Rows are points. Each copy is the shape, with its points in the same order, turned, moved and blurred by noise. Some copies are also mirrored. Which?
In the rows, 128 means zero.

Shape:
[[127 123]
 [166 142]
 [202 114]
 [187 122]
 [120 134]
 [116 167]]
Copy 1, 6 rows:
[[123 113]
 [136 156]
 [105 188]
 [115 178]
 [136 104]
 [167 112]]
Copy 1 is: mirrored
Copy 2 (6 x 2):
[[128 133]
 [153  93]
 [135  58]
 [142  71]
 [134 142]
 [167 150]]
Copy 2 is: only turned

Shape (6 x 3):
[[177 125 135]
 [114  98 129]
 [ 86 111 112]
 [123  59 103]
 [148 132 172]
 [121  99  98]]
Copy 1, 6 rows:
[[150  85 145]
 [101 120 114]
 [ 81 150 122]
 [ 64  90 111]
 [166 107 112]
 [ 82 115 137]]
Copy 1 is: mirrored
Copy 2 (6 x 3):
[[152 124  93]
 [ 98  96 119]
 [ 75 107 147]
 [ 68  93  85]
 [167  94 122]
 [ 82 123 106]]
Copy 2 is: only turned
Copy 3:
[[134 109 154]
 [ 94 163 138]
 [ 97 187 111]
 [105 191 174]
 [ 93 100 130]
 [122 178 138]]
Copy 3 is: mirrored

Shape:
[[110 134 124 134]
 [202 136 112  93]
 [ 55 124 124 160]
 [144 119 133 158]
 [136 111 150 101]
 [177  94  82 138]
 [138 170  86 142]]
Copy 1:
[[115 130 126 158]
 [129  87  95  76]
 [ 99 158 154 206]
 [144 108 147 141]
 [110 144 138 105]
 [117  55 139 118]
 [123  96  79 167]]
Copy 1 is: only turned
Copy 2, 7 rows:
[[118 110 119 123]
 [163 141 142 205]
 [ 94  80 105  76]
 [158 125 122 119]
 [128 118 165 145]
 [185  87 115 170]
 [127 129  72 158]]
Copy 2 is: mirrored

Shape, 12 rows:
[[101 138  85 114 108  92]
 [137  80 127 132 137 152]
 [118 128  99  83  92 119]
 [156 116 127 145 142 151]
 [ 84 132 106  90  68 133]
 [125  90 117 138 169 169]
 [139  94 154 156 160 161]
 [115  71  84 137  82  81]
 [120 146 117  75  87 114]
 [109  88 118  78 117  79]
 [175  64 140 154 157 154]
 [126  97 160 146 138 129]]
Copy 1, 12 rows:
[[ 73 148  93 115 129 127]
 [125 122 160 134 106 176]
 [112 159  91 127 145 150]
 [122 105 166 151 126 147]
 [103 179  73 155 121 150]
 [103 130 190 146 109 172]
 [130 112 190 153  91 152]
 [ 87 111  76  95  89 174]
 [124 169  86 130 148 128]
 [119 166 105  76 110 147]
 [147  83 188 129 103 177]
 [133 123 158 137  82 134]]
Copy 1 is: only turned
Copy 2:
[[128 156 204 150 135 105]
 [124 112 126 100 117  85]
 [124 139 180 139 174  93]
 [133 139 113  99 123 118]
 [115 125 217 115 185 104]
 [102 101 117 108 101 104]
 [139 100 104  86 104 114]
 [146 155 199 113 122  43]
 [135 140 184 145 191 107]
 [153 110 181 163 150  53]
 [144 124  78  88 100  85]
 [164  97 134 102 113 107]]
Copy 2 is: only turned

Shape, 13 rows:
[[173 116 145 168 107  80 150 120]
 [ 89 159 130 127 118 147 113 158]
 [120  98  85 104 143 117 155 141]
 [122  82 127 116 147 125 109 145]
 [136 166 113  87 155 129 191 142]
 [137  78 105 148 116 183 120 134]
 [167 136 138  93 151  70 144 154]
 [ 76 150 111 127 152 116 142 154]
 [109  95 125 127 192 167 164  90]
 [124 149 106  92 194  88 130 116]
 [120  91 104 127  82 171 148  92]
 [158 161  91 101 170  75  90 188]
 [124 166 181 126 143 127 121 139]]
Copy 1 (13 x 8):
[[141 123  54 123 133  87 154 132]
 [ 98 169 150 125 124 152 127 124]
 [147  97 154  94 116 129 158 145]
 [138 107 125 114 109 153 114 168]
 [158 150 176 108  90  85 166 110]
 [127 101  98 104  91 196 145 117]
 [137 125 130 125  98  57 132 164]
 [136 163 167 125 143 137 152 146]
 [220 125 146 124 102 171 137 117]
 [169 117 179 165 123  94 137 154]
 [136  91 111  85 125 171 137  72]
 [ 89 119 161 169  94  85 157 196]
 [129 183 124 147 106 114 102 125]]
Copy 1 is: mirrored
Copy 2 (13 x 8):
[[140  95 136  85 124 173 171 140]
 [152 161 166 128 157  91 134 151]
 [117 115 142 157  91 115 130 148]
 [ 96 125 120 140 137 114 119 126]
 [157  88 188 138 115 110  90 187]
 [136 166 104 124  86 135 121 105]
 [ 92  76 171 101 139 120 122 177]
 [153 118 148 151 145  77 141 170]
 [168  86  93 152 116  96  71 110]
 [118  57 170 129 125  60 119 146]
 [162 150 139 161  85 160 124  91]
 [ 70 105 168 103 110  51 155 191]
 [150 124 165  93 189 112 105 151]]
Copy 2 is: mirrored
Copy 3 (13 x 8):
[[135 115 108 172  79 118  73 156]
 [147 160 155  95 146 121 128 132]
 [149 165 172 191 129 112 105 102]
 [160 136 166 159 139 160  85 105]
 [167 159 145 151 100  62 131  76]
 [111 146 171 155 102 185 130 121]
 [176 141 107 173 115  93  64  95]
 [173 153 171 137 153  89 128 130]
 [146  84 206 162 102 126 139  77]
 [168 112 140 174 173  75 105  82]
 [ 72 149 190 150  97 143 112 123]
 [193 164  78 171 180 113 102  94]
 [169 118 126  89 118 108  97 113]]
Copy 3 is: mirrored
Copy 4:
[[141  99 101 140  49 126  99 161]
 [114 103 159 159 162 115 116 113]
 [103 103 117 122 109 169 136  84]
 [ 92 145 114 140 119 165 102 110]
 [151  82 178 124 110 168 154  85]
 [ 82 142 119 113 109  92  99  84]
 [136 103 151 141  83 203 114 149]
 [141  91 128 166 154 156 124  92]
 [159 170 113 115 119 140 151  56]
 [163 117 125 114 144 213 132 117]
 [ 84 131 109 105 104  84 162 103]
 [125  82 153 119 140 218  56 138]
 [158 130 162 171 133 132 115 146]]
Copy 4 is: mirrored

Shape:
[[127  89 122 111  70 137 103 118]
 [126 133 129 148  90 206  91 122]
 [ 86  74  91 115 127 138  76 154]
 [133 168 166 151 106 127 144 139]
 [154 141 138 158  94 120 153 143]
 [110  87 121  83 166 102  50 195]
 [114  83 160 148 111 158 114 100]
 [136  86 146  64 129 122 110 162]
 [110 118  90 104 192  97 139 160]
 [126 127 106  88 165  94 126 117]
 [148 125 106 114 149  92 111  98]
 [139  79  96  86 172 133  97 175]
 [155 170 165 172 101 137 143 118]
 [119 175 146 116 121 116 155 132]]
Copy 1, 14 rows:
[[133 109 152 102 166 125 186 105]
 [133 174 133  72 125 122 190 135]
 [158 109 160 116 127 105 138  69]
 [ 87 118  62 108 146 114 157 137]
 [105  97  80 133 146 117 180 148]
 [197  97 128 123 177  95  77  70]
 [ 80 160 157 134 149 119 161 114]
 [139  84 153  94 182 106 104 119]
 [148  76 114 147 111 141  67 100]
 [134  80 111 135 144 181  96 101]
 [135  99 103 143 160 182 131 109]
 [175  90 161 134 142 118  88 118]
 [ 84 142  63 125 153 134 176 161]
 [ 94 103  71  93 137 137 135 130]]
Copy 1 is: only turned
Copy 2 (14 x 8):
[[143  74 178 139 138 126 154 142]
 [139  81 150 148 152 156  97  76]
 [170  76 143 118 143  72 100 146]
 [ 75 142 148 143 133 143 128 112]
 [ 99 141 142 133 160 158 158 126]
 [156  88 117  76 115  88  69 199]
 [139  65 119 154 125 108 139  97]
 [149 101 139  83  86 126 132 164]
 [177 174 101 112 128  77 107 158]
 [168 154 124 147  97 106 120 173]
 [163 138 117 178 124 125 135 180]
 [196 124 113  83 120 114 104 166]
 [ 81 143 128 170 143 172 133  95]
 [106 162 153 151 113 129 127 122]]
Copy 2 is: mirrored
Copy 3:
[[187 120 122 124  93 183 168 139]
 [178  82  84 171 110 132 127 142]
 [153 109 109  89 112 163 150 214]
 [169 153 161 170 150 118 133 123]
 [147 134 153 171 147 136 174 115]
 [172 134 137  44 149 123 148 237]
 [168  81 155 146 120 178 121 136]
 [178 135 156  64 101 125 164 155]
 [ 81 156 158  82 141 127 148 180]
 [115 169 141  72 134 145 133 146]
 [132 158 125  82 146 169 138 120]
 [130 117 127  49 124 119 167 190]
 [168 132 149 181 159 135 132 100]
 [144 174 164 155 125 122 123 125]]
Copy 3 is: mirrored
Copy 4 (14 x 8):
[[125 138 109 148  90  53 120 148]
 [183 177  85 131  73 100 134 130]
 [118 110 143 123  43 107 121 183]
 [165 120  78 139 162 125 133 119]
 [157 134  82 132 164  93 103 139]
 [106 109 178 173  68 160 117 190]
 [130 124  83 123  78  89 113  99]
 [127 113 179 173 105  99 123 135]
 [121  98 183  93 124 139 106 169]
 [106 122 173 102 131 117 142 147]
 [ 82 146 140 106 138 112 130 144]
 [131 124 195 136  80 124  92 162]
 [158 155  59 128 169 119 125 112]
 [159 108 112 120 171 117 159 138]]
Copy 4 is: only turned

Shape, 12 rows:
[[114  82 126  96 119  96  76 182 123]
 [126 107 156 161 136 144 131 192  93]
 [145 138 141 100  83 140 116 142 143]
 [175 145  69  93  75 113 200 110 184]
 [112 151 109 125  88  82 120 157 138]
 [122  91 131 162 163 133 103 152 144]
 [147 163  98 157  85 189 152 127 163]
 [195 176  61 140  95 166 152 122 145]
 [168 131 111 176  99 162 148  82 126]
 [ 88 126 133  92 144 121 112 153 117]
 [140 136 139 103 142  93 110 149 128]
 [112  89 109 150 136 165 109 126  79]]
Copy 1 (12 x 9):
[[190 153 147  97 106 136 138 102 185]
 [161 182 138 124  84 144 134 173 120]
 [136  84 150 100  91 139 126 132 129]
 [120  23 165 182 116  84 154 109 105]
 [129 100 110 137  92 108 135 131 174]
 [150 171 147 138 144 167 170 150 149]
 [123  60 155 158 115 146 141 202 110]
 [156  30 131 176  95 155 164 166  93]
 [112  92 149 191 115 187 131 151  99]
 [163 141 118  97 142 118 118 129 143]
 [147 131 112 110 116 126 156 112 132]
 [179 150 138 162 140 187  98 143 123]]
Copy 1 is: only turned
Copy 2 (12 x 9):
[[215  98 123 138 133 138 128 128 145]
 [156 138  73 133  69 149 102 130 141]
 [137 125 152 119 114  99 121 125 103]
 [ 84 168 139 117 180  43 152  71 130]
 [142 114 122 122 154  86 127 160 154]
 [145  84  78 154 117 155 103  98 134]
 [ 65 110 109  95 100  74 124  92 110]
 [ 67 131  93 107 121  55 177  92  91]
 [ 55 116 116 164  85  93 143  93 118]
 [154 112 129 108 139 168 129 134 148]
 [154 131 115 145 153 139 133 144 113]
 [126  95 105 143  68 162 158 102 158]]
Copy 2 is: only turned
Copy 3 (12 x 9):
[[151  39 143 127 106 120 131 157 112]
 [142 108 137 136 120  85 190 187 155]
 [187 128 137 130 124 113 106 141 116]
 [165 194 114 154  89 202 115  96  99]
 [121 113 136 168 102 114 110 134  95]
 [118  91 168 110 147 119 170 138 153]
 [165 193 156 163 128 125 122 109 168]
 [178 191 124 164 101 131 143  60 149]
 [166 174 128 162 183 132 161 102 152]
 [121  83 112 108 113 108 112 155 141]
 [136  99 120 102 115 107 137 131  93]
 [142  85 111 148 160 116 160 141 191]]
Copy 3 is: only turned
Copy 4, 12 rows:
[[148  88 151  80 103  88  72 108 168]
 [134 155 130  85 102  71 129 166 193]
 [162 125 123 134 120  77 101 135 105]
 [130  64 121 174  81 118 160 171  48]
 [128  87 118 148 121  72 130 106 146]
 [115 147 115  85  91 134 120 122 176]
 [111 161  78 143  88  87 147 146  74]
 [138 133  93 123  85  88 199 135  51]
 [122 182 138 148  98 119 172 145  90]
 [119  98 124  81 154 100 103 131 153]
 [168  96 124 107 136 118 122 127 158]
 [ 95 172 163  73 124  93 127 132 145]]
Copy 4 is: mirrored

Shape:
[[156 113 180 162 108 162 124  85 157 123 109]
 [130  75 200 121 105 100 156 149 130 126 110]
 [107  95 133 111 148 117 117 198 123 165 132]
 [180 157 109  93  81 172 117 150 188 115 133]
 [182 156 114 144  95 118 128 113 174  99 109]
 [ 83 150 113  91 136 110 111  88 175 149 127]
 [149  79 182 130 148 112 168 138 113 132 175]
 [ 82 171 112  89 122  95 118 130 136 143 101]
 [112 129 110  86 154  83 136 108 152 154  81]
 [124  69 170 148 128 142 209 143 124 143 115]
 [ 84 146  97  98 150 107 112  61 145 139 120]
 [142  86 134 164 129 116 146 161  93 126 134]
 [127  60 145 143  90 119 151 149 154 121 147]
 [ 90 136 115 125 145 101 124 140 158 156 139]
 [ 98 121 145 125 118 114 159 178 106 142 159]
 [168 112 185 182 140 138 167 114 182  68 103]
 [116 163 106 125 125  91 121 125 155 195 148]]
Copy 1:
[[139 151  87 141 122 132 108 115 125 207  90]
 [178 152  66 121 168 120 146 168 155 149 129]
 [154 150 144  80 177 118 187 156 109 120 103]
 [119 144 130 114 165 198 150  44 137 173 112]
 [106 150 128 120 122 178 116  93 165 177 138]
 [126 140 116 109  87 210 166 156 102 135  85]
 [134 148  58 128 169  90 146 141 127 105 127]
 [126 114 134  78 129 203 159 182 115 148 115]
 [141 153 136 131 104 192 167 186  93 131 148]
 [127 158  57 143 164  85 178 158 109 182 153]
 [120 120 123 126  57 191 162 168  99 126 100]
 [130 122 125 108 149  72 154 147 143 143 139]
 [148 158  78 105 136  94 185 121 168 161 124]
 [105 163 117  86 127 160 178 160 108 126 105]
 [118 115  91  82 184 113 186 157 127 115 119]
 [ 93 175  94 190 138 118 111 133 177 190 111]
 [107 153 122  52 106 180 144 142  77 124 119]]
Copy 1 is: mirrored
Copy 2 (17 x 11):
[[157 158 175 169 165  94  82 117  61 151 134]
 [109 127 103 180 111  74 133 125  61 150 111]
 [ 81 123  79 110 129 115 125 109 120 116  81]
 [182 102 108 118 214 140 110 156  84 133 127]
 [216 116 126 165 159 142  90 143  99 139 117]
 [159 149 162  85 119 125 112 181 119 128  94]
 [ 83 109 147 189 109 113 146 100  97 129 128]
 [164 170 105  98 112 126 123 182 135 135  94]
 [158 139 129 126 102 142 117 177 111 158  48]
 [115 129 135 185 141  77 168  89  83 147  74]
 [166 169 176  91  95 154 113 163 134 139  97]
 [127 135 103 164 117 126 131  63 112 122 108]
 [139  99 126 139 125  90 133  97  55 121 112]
 [136 128 132 105 120 119 107 143 143 107  87]
 [112 131  96 140 125  92 165 109 128 102 110]
 [178  93 160 202 156  75  91 104  99 195 131]
 [143 143 134 118 128 131 101 162 137  72  75]]
Copy 2 is: only turned
